Each row of a before or after table is a point. The points were changed in one or more steps. Then noise was added and the rows were shuffled. The steps act on how far a point lies along the listed directions, d1 being the first. Write out the steps. A step turns or swaps two directions, mirrors them in a line or flattens them onto one, adds a multiple of one to another, or multiplies one. Angles are multiples of 10 degrees, from the lower direction toward the higher: turns from -170 to 170, lines from 10 to 170 but not 90. Use the fewest steps. Two steps may share a direction if one is a turn and the other turns, adds or multiplies; they go together, in the order done. Otherwise the lowest direction goes first.
In the rows, zero is written as 128.

Directions:
(1): [183 109]
(2): [109  73]
Before:
[[143 142]
 [103 130]
 [ 92 123]
 [139 138]
 [164 119]
 [191  25]
 [131 110]
 [198 105]
 [155  73]
 [110  95]
 [ 65 121]
 [127 100]
 [164  81]
 [ 76 147]]
After:
[[114 104]
 [ 71 154]
 [130   7]
 [ 94 141]
 [123  67]
 [ 91 172]
 [148 133]
 [178  73]
 [106 143]
 [ 94 110]
 [137  71]
 [121 110]
 [154 102]
 [143 132]]
Steps: turn d1 and d2 by 30 degrees

Directions:
(1): [ 69  89 146  58 132  72 143 121]
(2): [ 67  95 178 175 131 174 152 167]
(3): [108 119 123  84 111 210 108  65]
(4): [145  49 133 177 103 100  92  82]
(5): [124 104  71 115  44 138 141 177]
Before (13 x 8):
[[116 163  91 103  57 215 164 192]
 [139 102  77 114  32 243  91 125]
 [ 85 114 185 106 144  44 151 194]
 [109 128 142 143 133  94 181 189]
 [ 49 132 177 112 144 110 173 190]
 [163 203  67  79  99 202 117 109]
 [ 78 158 208 138 182 124 133 144]
 [118 171 118 133 167  53 167 211]
 [120 124  90  64  20 168 123  73]
 [117 153  78 110 116  88 121 126]
 [ 82 136 117  66 117 113 172 152]
 [161 206  65  67  89 160 156 179]
 [147 111 110 105  39 174  93 106]]
After (13 x 8):
[[127 135 177 190 135 152 100 123]
 [141 146 124  90  89 119 125 141]
 [ 73 123 102 106 122 105 135 135]
 [128 143  65  46  65 113 156 180]
 [164 163  78  91  78 137 115 170]
 [127 130 121 160 111 164 158 152]
 [ 91 107 178 159 120 170 132 175]
 [162 168  64 103  53 162 158 186]
 [136 147  64  60  90  90 128 134]
 [102 126 111 121 127 139 144 156]
 [101 134 152 185 105 198 147 174]
 [ 81 108 129 127 100 151 174 170]
 [ 95 144 129  88  60 110 162 147]]
Steps: turn d1 and d2 by 70 degrees; multiply d3 by 0; flatten d4 and d5 onto the line at 120 degrees

Directions:
(1): [152 156 155 147 147 140  76 132 153 219  59 131]
(2): [ 97 153  91 142 117  42  97 194 182 122 139 147]
(3): [107 133 181 144 133 208  90 192 165  90 160 126]
(4): [129  96  91 110 107 132  40 158  45 139 142 106]
(5): [104   7 140 136 109 126 150 150 153 165 115 152]
(6): [182 115 116  72  91 133  93  87 198 145 183 112]
Before, 9 rows:
[[139 190 120 143 134  91  92 156 151 153 105 127]
 [103 136 195 183 172 189 198 130 180  99 131 146]
 [117 110  81 133 112  71 174 105  78 109 123 143]
 [ 63  60 128 174 144 118 143 152  94 157  75 175]
 [197 180 199 139 164 215 149  71 131 149  97 126]
 [ 92 164 131 132 152 124 146 145  93  45 153 121]
 [ 92  62  98 138 128  92 194 148 129 117 111 185]
 [135 124 225 151 167 178 155 122 169 154 121 131]
 [132 137 166 100 123 224  75 152 127  84 174 111]]
After (9 x 12):
[[126  78 152 101 110 114 121 149 184  99 221 125]
 [160 214 148 122 153 184 107 123 180 126 121 147]
 [128 106 152 134 146  98 138 115 184 189  73 144]
 [ 75  35 133 141 115 114 113 201 136 143 109 159]
 [136  67  77 104  83  46 144 147 163  82 205 147]
 [143  80 140 120 110 134 114 130 249 141 194 134]
 [156 217 126 145 141 112 125 102 136 147  89 134]
 [104 200 168 149 160 181 156 110 179  73 146 153]
 [149  93 132 114 121 149 178  78  85 125 127 119]]
Steps: turn d1 and d2 by -160 degrees; mirror d3 and d5 in the line at 30 degrees; turn d4 and d6 by -90 degrees

Directions:
(1): [ 83 177 133 149 102 169 163 120 112  83 143  58 137 139  76 133 157  44
  78 190]
(2): [129 142   7 137 130 173  54 123 100  88 184 166 147 138 103 108 113 115
 119  89]
Before, 10 rows:
[[121  95 164 120 136  93 129 130 145 166 105 144 123 136 137 120 124 147
  140 117]
 [128 150 115 144 128 142 130  98 103 121 122 123 122 122 129 129 115 129
  118 106]
 [133 121 192 119 131 116 174 134 138 149 112 119 106 134 135 136 129 149
  120 131]
 [144 138   7 157 157 180  72 127 107  91 174 184 136 128  90 112 112 116
  137  77]
 [108 147  85 132 110 157 102 136 120  94 167 121 147 145  99 119 132  96
   99 132]
 [123 132 141 124 115 116 156 111 120 132 136  76 127 139 115 127 124 110
  128 164]
 [104 133 220 130 132 120 181 131 154 115  89  65 120 118 117 160 143  85
  102 176]
 [120 129  25 133 132 161  68 120 105  93 174 130 138 142 101 129 108 130
  114  91]
 [ 85 169 115 153 116 167 147 124 113  91 171  81 147 130  93 121 133  76
   95 176]
 [142 108  67 151 112 147  89 109 105  99 157 140 135 154 116 123 105 143
  138 107]]
After:
[[140 121  56 135 146 142  75 131 121 125 175 181 146 121 141 104  97 165
  147  85]
 [128 133  66 125 117 149  81 142 122 105 169 151 147 141 112 111 123 123
  110 112]
 [154 104 107 112 132 101 116 117 119 149 139 128 126 136 143 122  99 163
  160 115]
 [ 96 149  45 142 117 171 102 116 105  80 174  94 137 149  80 134 122  93
   90 125]
 [104 107 182 127 129 100 152 125 141 153 101 115 120 139 124 124 137 119
  123 141]
 [166  74 157 105 163  89 102 139 161 157  95 172 113 108 173 142  98 186
  165  77]
 [141 110 182 115 138 111 161 136 139 160 110 137 108 135 149 131 119 163
  128 116]
 [108 173  44 174 134 200 123 124 101  67 171 115 138 135  59 123 137  53
   98 136]
 [133 151 110 147 129 138 129 104 104 120 124 123 121 122 128 126 115 127
  119 103]
 [115 130  88 160  97 157 123 107 103  89 157 101 136 158  95 126 122 105
  115 144]]
Steps: mirror d1 and d2 in the line at 70 degrees

Directions:
(1): [181  79 118 126 186  97 159 144 152  80 144 101  70 210 135 136 149  92
 163  58 121  57 160 104 153 151 156 155 184  67 166 141  54 143 131 147
 199 174  70 108 151  74  75 108 213 151 113 132  74 110 132 134 116 132
 154 122 126 165  93  55  25 103  71 155]
(2): [148  58  57 148 191 193 131 135 217 187  44 159 118 149 131 186 151  98
 121  97 156 178  48 146  56 119 147 164  96 172 137 133 140  73 119 130
 122 150  76 135 195 132  99 137 187 223 116 144 191  86 182 181 131 125
  80 160 118  93 152 164 166 136 109 139]
Before, 14 rows:
[[117 147 161 126 101  96 134 108  89  99 171 123 119 137 126 102 139 136
  119 150 119 104 166 116 152 144 120 116 141  94 122 124 106 158 139 122
  132 126 157 137 106 130 136 119 117  98 139 133 101 131 115 106 124 133
  154 114 136 152 105 111  97 119 142 119]
 [182  81 128 135 181 102 168 131 152  99 151 100  55 207 129 133 142  88
  155  45 127  58 170 100 149 148 146 166 206  70 165 141  51 138 125 149
  194 163  63 127 144  66  63 114 205 138 110 133  78 110 136 132 117 131
  147 134 125 173 101  52  26  88  66 161]
 [115 142 160 130  96 102 134 116  90  97 172 121 130 113 116 104 121 150
  126 137 124  93 162 118 163 150 111 119 149 118 118 113 107 145 139 121
  128 121 136 121 106 133 125 122 111  91 120 121 104 127 113  93 116 108
  134 106 137 139 107 115 114 119 136 112]
 [143 118 136 117 137 104 135 144 129  92 147  93 105 160 136 134 140 115
  163  96 130  88 142 120 154 150 133 141 157  90 155 140  84 130 127 137
  163 143 108 128 134 101 100 117 162 140 135 135  87 123 112 119 116 132
  153 125 122 148  97 110  77 105  93 137]
 [158  60  73 134 190 169 140 133 207 167  72 151 122 170 133 179 152 100
  127 104 139 185  58 154  73 125 141 155 104 165 133 147 114  97 115 129
  153 144  61 126 185 119  70 141 188 208 143 142 188  95 179 175 120 117
   90 165 113 102 141 133 143 117 112 150]
 [123 125 124 129 110 150 124 129 132 146 101 146 153 105 126 127 124 134
  118 136 144 146 107 133 115 121 126 123 120 134 115 127 151 124 127 122
  105 138 144 152 119 147 138 136 110 143 127 133 183 105 123 147 119 122
  125 139 129 121 143 161 169 139 146 120]
 [121 133 144 118  97 119 136 124 106 117 141 122 126 125 125 122 117 137
  138 121 141 131 134 116 137 130 120 128 123 117 127 122 129 134 145 122
  120 125 135 122 119 126 138 125 114  98 134 133 124 134 132 122 123 138
  148 121 125 131 133 126 129 129 119 127]
 [135  96  87 156 152 183 125 132 185 187  60 144 148 128 123 168 132 114
  113 123 171 185  71 144  83 118 127 158  88 161 129 126 157  87 129 135
  102 152 112 140 162 124 126 131 153 188 118 143 184 112 174 171 142 125
   93 147 124  92 153 173 173 136 121 138]
 [162 122 123 124 158  71 157 146 123  73 166  91  76 183 115 112 136 120
  162  67 115  55 173 112 176 148 149 142 171  69 141 148  73 161 145 160
  166 139  88 122 118  76 103 121 190 109 123 132  61 137 120 104 124 136
  158 115 135 170  92  68  28 103 102 149]
 [133 121 136 123 131 134 128 125 116 111 140 111 123 141 120 127 128 117
  137 128 129 110 141 133 140 141 121 123 136 130 127 128 121 139 138 126
  139 138 127 136 126 121 120 125 124 133 125 117 107 139 139 120 129 141
  142 122 141 126 128 108 123 134 130 138]
 [136 134 128 136 135 120 131 128 119 130 123 127 137 145 122 134 140 132
  131 117 139 122 130 129 120 131 130 116 121 129 136 125 113 125 123 130
  136 149 123 128 151 123 138 124 134 121 141 138 118 114 121 139 128 132
  130 113 126 144 135 128 130 120 128 140]
 [140 119 105 112 154 136 127 125 129 128 118 144 127 134 135 143 134 131
  124 127 111 127 145 134 115 130 128 126 132 119 137 128 112 119 129 125
  147 134 131 124 140 127 103 104 147 135 124 143 144 129 129 127 123 129
  127 133 125 130 134 126 140 118 121 131]
 [120 133 149 123  97 126 111 125 112 114 155 128 132 107 122 124 112 130
  131 147 118 118 145 123 127 134 112 123 127 134 115 121 125 144 120 127
  128 113 141 124 120 142 128 126 102 114 129 126 118 126 117 111 122 120
  135 109 128 141 115 138 136 125 137 137]
 [129 154 178 115 118  96 120 135  87 104 155 104 126 132 131 103 129 145
  124 128 121 103 162 119 155 140 125 116 148  93 124 129 130 145 128 140
  121 126 130 110  88 127 132 123 106  80 134 126 106 149 112  97 137 114
  152 133 138 143 114 118 109 124 126 115]]
After:
[[125 116 112 131 116 157 124 133 145 153  85 149 151 110 125 132 128 130
  117 132 148 153  94 135 107 118 132 128 114 139 116 125 155 116 124 121
  108 143 136 153 127 147 133 139 118 155 122 136 191  96 130 152 118 118
  115 137 128 117 145 167 171 139 144 121]
 [120 129 147 124  99 131 109 128 118 117 147 129 134 112 119 128 114 128
  130 145 119 120 142 124 124 135 112 126 125 136 117 118 126 140 119 128
  130 115 138 124 121 142 124 125 103 119 125 128 123 123 120 115 119 119
  132 109 125 140 119 142 137 126 139 136]
 [137  92  79 159 159 191 126 135 195 194  51 150 148 131 123 173 134 112
  116 121 172 191  62 145  79 118 127 162  82 168 131 125 158  82 129 136
   99 155 105 144 172 125 124 132 158 199 116 144 188 107 180 177 143 123
   87 152 123  89 154 176 177 138 121 140]
 [168 117 164 124 150  71 169 126 108  69 193  83  60 197 126 105 131 102
  157  61 112  35 212  89 184 152 136 146 220  50 159 139  46 167 129 152
  196 152  89 124 110  64  79 112 175  89 118 126  46 132 110 105 116 133
  167 120 128 191  89  36   5  83  75 157]
 [115 148 163 124  99  94 131 106  83  97 173 123 122 134 125 101 136 136
  117 152 118 103 170 116 155 142 121 116 143  93 118 124 104 163 138 122
  129 122 160 137 104 131 140 117 115  94 139 132  97 134 113 105 123 133
  153 113 137 154 105 108  96 115 141 118]
 [138 125 112 113 152 133 127 122 121 128 122 143 127 134 137 140 132 131
  122 126 108 123 150 135 119 130 127 124 135 116 137 127 112 121 128 123
  149 135 132 123 140 127 103 103 146 130 126 143 142 133 125 122 123 130
  132 132 125 130 134 126 139 117 119 129]
 [132 125 139 121 126 129 127 124 112 107 145 109 125 142 121 122 129 120
  138 129 128 106 144 134 145 143 123 120 139 131 124 125 121 142 137 126
  139 133 132 134 122 120 123 125 124 130 124 115 106 141 138 118 132 144
  144 119 142 127 126 107 122 133 133 137]
 [116 143 159 130  97 101 135 115  89  96 176 121 128 113 118 107 120 151
  125 137 125  89 162 116 164 150 108 116 151 119 118 111 107 146 139 121
  128 121 136 120 102 133 125 121 106  88 123 122 103 125 109  90 119 109
  135 104 139 141 108 118 115 120 135 111]
 [138 138 130 135 134 118 131 129 114 125 128 126 138 145 124 133 136 133
  131 119 139 121 134 130 125 131 130 117 124 130 136 121 114 125 123 130
  137 151 125 126 148 125 140 127 132 120 142 139 117 119 118 139 129 133
  130 113 129 146 134 127 127 121 126 138]
 [136 136 155 112 121  87 135 144 108  79 169  87 108 155 135 122 135 122
  163 104 125  74 160 114 173 152 128 132 162  79 151 141  79 144 128 137
  164 136 120 126 117 101 104 115 149 119 136 129  69 132 100 109 115 132
  164 119 122 156  90 102  69 102 100 135]
 [155 149 152 115 133  45 156 141  88  49 199  79  80 176 114  92 127 132
  165  81 103  37 204 107 205 152 144 127 183  51 136 144  70 184 147 158
  168 128 108 120  91  73 114 118 168  71 126 128  36 151 101  83 124 139
  176 102 140 185  83  55  11 100 109 145]
 [128 156 180 115 114  94 122 137  83 103 156 101 126 131 133 101 128 148
  124 131 122 103 164 119 158 140 126 116 148  92 124 129 128 145 129 142
  124 126 134 111  86 129 133 122 107  77 137 124 102 151 110  97 134 113
  151 134 140 144 115 117 108 127 128 115]
 [159  66  80 132 185 163 139 132 197 163  81 149 122 169 129 173 148 102
  126 106 137 180  65 156  81 124 140 154 106 164 130 146 118  99 118 130
  152 141  64 124 178 119  75 137 184 200 143 141 183 100 173 171 117 117
   92 163 112 104 140 131 139 117 114 147]
 [120 132 144 119  98 119 136 122 109 118 140 122 126 124 124 123 117 138
  137 117 142 133 127 118 135 129 121 129 125 118 127 120 129 132 146 120
  122 124 134 123 119 125 137 127 112 101 132 133 127 133 133 123 123 137
  145 123 123 134 133 127 129 130 118 127]]
Steps: add -0.5 times d1 to d2
